Every row gives one point. The last column is the point's height on a tilted bowl or saddle (a function of degree 2), plus a little noise. Count its main directions that bend up, bend down and stay straight.

Points, 17 rows:
[[-19 -11 -16  16]
 [ 11  27  28  50]
 [ 10  -1  13  19]
 [-14  27   7  -3]
 [-17 -14 -18  18]
 [ 60  -1  -6 -60]
 [-17  -6 -10   9]
 [-25  -3 -18  15]
 [ -1   2   5  11]
 [ 10  14  -6   2]
 [  6  -5 -18  11]
 [ -1  15  -1   5]
 [-14  -1 -11   9]
 [  5 -23   4  -1]
 [ -5  22  -5  -1]
 [ -7  17 -13   2]
 [  0  -4 -15  13]]
Directions: 1 up, 2 down, 0 straight

Points (23 x 5):
[[-31  27  -9  19  28]
 [-18  -6  -4 -11  18]
 [  1 -14 -21 -33  27]
 [  8  12  32  42  -7]
 [ -3  23  13  37  -4]
 [-46 -10  11  13  41]
 [  0  10   1  15   6]
 [ 35 -30 -10  37  19]
 [  5  17 -12  28   2]
 [-40 -32  11 -17  18]
 [-31 -30   8  17  42]
 [  8   7 -35   1  21]
 [  5 -15 -39  -5  26]
 [  3 -28 -29  17  23]
 [-30  11 -20  -1  29]
 [ -8 -51   2   0  38]
 [ 11 -12   6  16  17]
 [ -3 -19   4 -17  19]
 [  2  29 -14  14   3]
 [ 13   6 -24 -14  23]
 [ 24 -35 -21 -13  37]
 [  2   2  60   6  -8]
 [ 38 -22 -23 -39  60]]
Directions: 2 up, 2 down, 0 straight

Points, 26 rows:
[[-40 -14   9   7 -36]
 [-29  36   9   3 -31]
 [ 23  -3  48 -39   0]
 [-32  -6  18   5 -31]
 [ -5  54 -24  58 -14]
 [-59  47  -4  40 -55]
 [ 13  28  10  -1 -16]
 [ -8   4  -1  13 -18]
 [ -7   6 -20  60 -15]
 [ 16  27  16  -5 -16]
 [-12 -26 -36  20  -7]
 [-22   7  17  10 -27]
 [ 14   5  23  31 -21]
 [ -1  52  13 -33 -16]
 [ 16  23 -25 -17 -16]
 [ 25  37  22   3 -21]
 [-37 -10  20  38 -43]
 [ 46  -6  20   6 -12]
 [-13  10 -42  13 -14]
 [-37   8  25 -45 -29]
 [  5   5  12 -17 -15]
 [  6  -2   2  -8 -12]
 [-53  -2  33  25 -60]
 [  4  16 -16  33 -12]
 [ 27 -57  37 -13  20]
 [-29   5  22   2 -31]]
Directions: 2 up, 2 down, 0 straight

Points, 42 rows:
[[  9   6   1   3   8  22  -1]
 [  7  13  12   1 -40  13 -11]
 [-33  -2   7   1  20 -20  -8]
 [ -2 -31  24 -26  10 -36 -23]
 [ -2  21   1  10 -25 -27 -24]
 [  6  -2 -32  -3 -20 -12   7]
 [-19 -15  34   9 -24 -14 -15]
 [  9  15  -9 -44  -9 -24  12]
 [ 15 -11   4   0  -3  -7  -6]
 [ 12   7 -22  19  27 -13  10]
 [-34   3  -1   7 -14   4  -6]
 [-18  21 -12   8  -9 -51 -23]
 [  3  33  12 -29  10   7  -4]
 [-20   8  15   2  12  15 -10]
 [-14  -9 -13 -11  -2  32  -1]
 [-21 -10   5  -7 -11 -13  -4]
 [-31   2   1  12  -5  -8  -7]
 [ 44  -4 -60  21  12   3  60]
 [ 10  10   8  20  -1 -33 -22]
 [ 22  17   9  10   8 -25 -11]
 [  0   9  -4   1  -1  -1  -2]
 [ -2 -16 -17 -37  -5  10   2]
 [-10  23 -11 -13  18 -26   0]
 [ 18 -22 -12  -9  10  16   5]
 [  5  28   4 -19  13 -27   3]
 [-15  15  -3 -15  17  -2  -7]
 [ 23 -27   0  18   9 -20 -14]
 [  9  24 -12 -34  16  23  -4]
 [-33 -13  24   6 -19 -24 -10]
 [-29 -27 -26 -14  -5 -14   6]
 [ -1 -21  -5  -1  -4  -7   0]
 [-10  23 -21   2   6  19  -5]
 [  7   0  -7   9 -10   1  -1]
 [  0 -25 -11  23 -13  -4   2]
 [  3  -3  16 -17   9  23 -13]
 [  0 -14  -5  -2  -8  -3   0]
 [-16  14 -18 -17 -23  -2  -7]
 [ 29   2   0  22   4  20   4]
 [  1   2  17 -16 -16 -23 -10]
 [  1  -2   0  12 -16 -26 -16]
 [-22   2  17  26  34  -5 -12]
 [ 37  10  17   3  38  -9 -12]]
Directions: 2 up, 2 down, 2 straight
